Each point is reached from the start by the listed moves, each made 0, 1 or 2 times, or once backwards (-1), plus a little noise. Say if it took an odd or an even number of moves. Then give how often each move was made.

Moves:
(1): [-1 33]
(2): [-25  10]
Start: [-4  5]
Points:
[-54  90] -> even (2, 2)
[ -2 -28] -> odd (-1, 0)
[-6 37] -> odd (1, 0)
[-26 -19] -> even (-1, 1)

Moves:
(1): [22 21 37 22 -6 46  7 -2]
(2): [ 26   6 -15  -4 -14  -5  -3  -6]
(3): [ 19 -22   5  23 -24  -7  43   0]
(4): [ 13 -24  -4 -25 -17  11  -7  21]
(5): [  0 -16 -25   9 -17  -5   5   0]
(6): [ 21 -11 -18 -12   6  11  -4  -5]
Start: [-14  16   2   2   9 -10 -15   5]
Points:
[-29  49   6 -23  95  19 -60 -20] -> even (0, -1, -1, -1, -1, 2)
[ 13 -26  77  58 -55  26  78  35] -> even (1, -1, 2, 1, 0, -1)
[ 66 -27 -26 -16 -20  64 -15  15] -> odd (1, 0, 0, 1, 1, 2)
[ -5  35  14  57 -18 -44  35 -17] -> even (0, 1, 1, -1, 0, -1)
[ 95  -2 -39 -11 -54  44 -20   7] -> even (1, 2, 0, 1, 1, 1)

Moves:
(1): [ 15 -23   5  -3  -1  -9 -11   1  -9  -5  -1  -8   8]
(2): [ -8  12   0 -16   0  -3  -8  17  -2   2 -15   0 -16]
(3): [ 14  21  -2   2   9  -1   0   2 -15   3 -12  24   0]
(4): [ -5   2   3  -6   4   0  -9  -5 -11  12  -8  11 -17]
(5): [10  2  7 -5  7 -1 -4 -2  4  6  1  5 -2]
(6): [ 12 -13   4  -8  -2  -8  -5  -1   8  -4   7 -11 -10]
(7): [ -1   1   2  -4   7 -15  -7   2   2   4  -6  -1  -2]
(8): [  1  -5 -16  -6   6   1   7  -7   5  17   0  -2  -4]
(9): [  6  -9  27   5  -1  -3  21   9 -13  -5  -2   2   1]
(10): [-14   4  25 -15  16  10   1  -1   9 -20 -14 -12 -22]
(11): [ -3   0  -4   5 -10   8  -7  10   9   1  -7  -5  -2]
Start: [ -2  13  -5 -16   6  -4   5  11 -12  -5  -2   1  -5]
Points:
[ -2  50 -51 -29 -10   1 -21  32 -21  64 -35  45 -58] -> even (-1, 1, 1, 2, 0, 1, 0, 1, 0, -1, 2)
[-16  42 -48  -7 -39  18  -5  70  -6   9 -24   5  11] -> even (0, 2, 0, -1, 0, -1, -1, 0, 0, -1, 2)
[ 86  15  -5 -63  27 -66 -95  20 -59  33 -35  55 -40] -> odd (2, 1, 2, 2, 2, 2, 1, -1, -1, -1, 0)
